Each point is reached from the start by the listed moves, each made 0, 1 or 2 times, or once backwards (-1), plus a little noise. Say if it took an odd or an even number of moves. Then give how often each move was made.

Moves:
(1): [+1.52,-0.94,-0.92,+1.50,-0.34]
(2): [+0.89,+1.37,+0.46,+1.64,-0.70]
Start: [+0.72,+0.20,-1.54,-0.42,+0.11]
Points:
[-0.15,-1.14,-1.98,-2.08,+0.80] => odd (0, -1)
[+2.22,-0.80,-2.46,+1.08,-0.18] => odd (1, 0)
[+5.56,+1.05,-2.43,+5.90,-1.94] => even (2, 2)

Moves:
(1): [+0.99,-0.77,+1.01,-0.14,+0.52]
(2): [+0.47,+2.13,+0.59,-0.17,-1.14]
(3): [-0.55,+0.54,+0.82,-0.23,+0.34]
(4): [-0.66,+1.14,+2.21,+1.35,-2.02]
Start: [-0.36,-0.91,-0.88,+0.49,+0.30]
Points:
[-2.18,+6.30,+3.01,+1.11,-3.84] => even (-1, 2, 2, 1)
[-1.13,+1.02,+2.77,+3.41,-4.34] => odd (0, 0, -1, 2)
[-1.15,-0.96,-3.24,-0.93,+2.14] => odd (-1, 0, 1, -1)

Moves:
(1): [+0.41,-0.37,+0.14,+0.86,-0.53,-0.86,+0.43]
(2): [-1.01,+1.31,-1.96,+0.21,-2.30,-0.55,+1.07]
(3): [-0.76,+0.15,-0.71,+0.04,+1.04,+0.34,-0.28]
(4): [-1.92,+0.10,-1.50,-0.71,+0.48,+1.08,+1.92]
(5): [+1.11,-1.25,-1.14,+0.31,+1.02,-1.29,+0.32]
(6): [-0.47,-2.00,+0.87,-0.15,-0.94,+0.32,-0.81]
Start: [+0.01,-0.65,+0.46,+0.63,-0.29,+0.18,-0.53]
Points:
[+0.53,-7.18,-0.99,+1.19,+1.98,-1.43,+3.17] => odd (2, -1, -1, 2, 2, 1)
[+3.38,-1.36,+0.62,+2.53,+5.01,-2.18,-2.52] => odd (1, -1, 2, -1, 1, -1)
[-2.25,-4.76,-5.39,+1.52,-4.77,-2.61,+2.95] => even (1, 2, 0, 1, 2, 2)

Moves:
(1): [+0.18,+0.74,+0.22,-1.85,-1.48,-1.02,+2.41,+0.37,-0.14,-0.06]
(2): [+0.28,-0.13,-0.55,-0.14,+0.11,-0.37,-0.86,+0.79,+0.44,+1.01]
(3): [+0.73,+0.51,-0.42,-0.99,+0.37,+1.13,-0.65,-0.45,-0.26,+0.84]
(4): [+0.41,+0.28,-0.67,-0.03,-0.54,+1.56,-0.13,+0.42,+0.92,-0.48]
(5): [-0.43,-0.68,+0.75,+1.01,-0.10,+0.17,+0.24,-0.20,-3.01,+1.44]
(6): [-0.35,+0.10,-1.26,-0.28,-1.26,+0.05,+1.13,-1.05,+0.50,-1.39]
(7): [-0.09,+0.08,+0.04,-0.11,-1.40,+0.51,-0.82,-0.57,-0.20,+0.52]
(8): [-0.86,+0.40,-0.52,-0.41,+0.50,-0.51,-0.21,+1.17,-0.35,+0.79]
(9): [+0.15,-0.69,+0.50,-0.52,-0.62,+1.11,-0.22,-0.23,-0.10,+1.56]
Start: [-1.04,+0.20,+0.25,-0.71,-0.28,-1.06,+0.35,+0.22,+0.65,-0.51]
Points:
[-0.85,+1.52,-0.80,-3.69,+0.36,+0.23,+0.68,+6.00,+1.73,+3.46] => odd (1, 1, 0, 2, 0, -1, -1, 2, 1)
[-2.54,-1.33,+4.07,-0.59,-3.85,+1.28,+1.95,+1.58,-6.15,+5.78] => odd (1, -1, -1, 1, 2, -1, 1, 1, 2)
[-2.93,-0.64,+2.64,-0.99,-0.72,-0.17,-3.00,+1.05,-8.07,+9.19] => even (0, 0, 1, -1, 2, -1, 2, 2, 1)
[-0.27,+1.81,-2.64,-5.08,-4.65,-1.06,+6.97,-0.04,-0.36,-0.98] => odd (2, 1, 1, 1, 1, 2, -1, 0, 0)
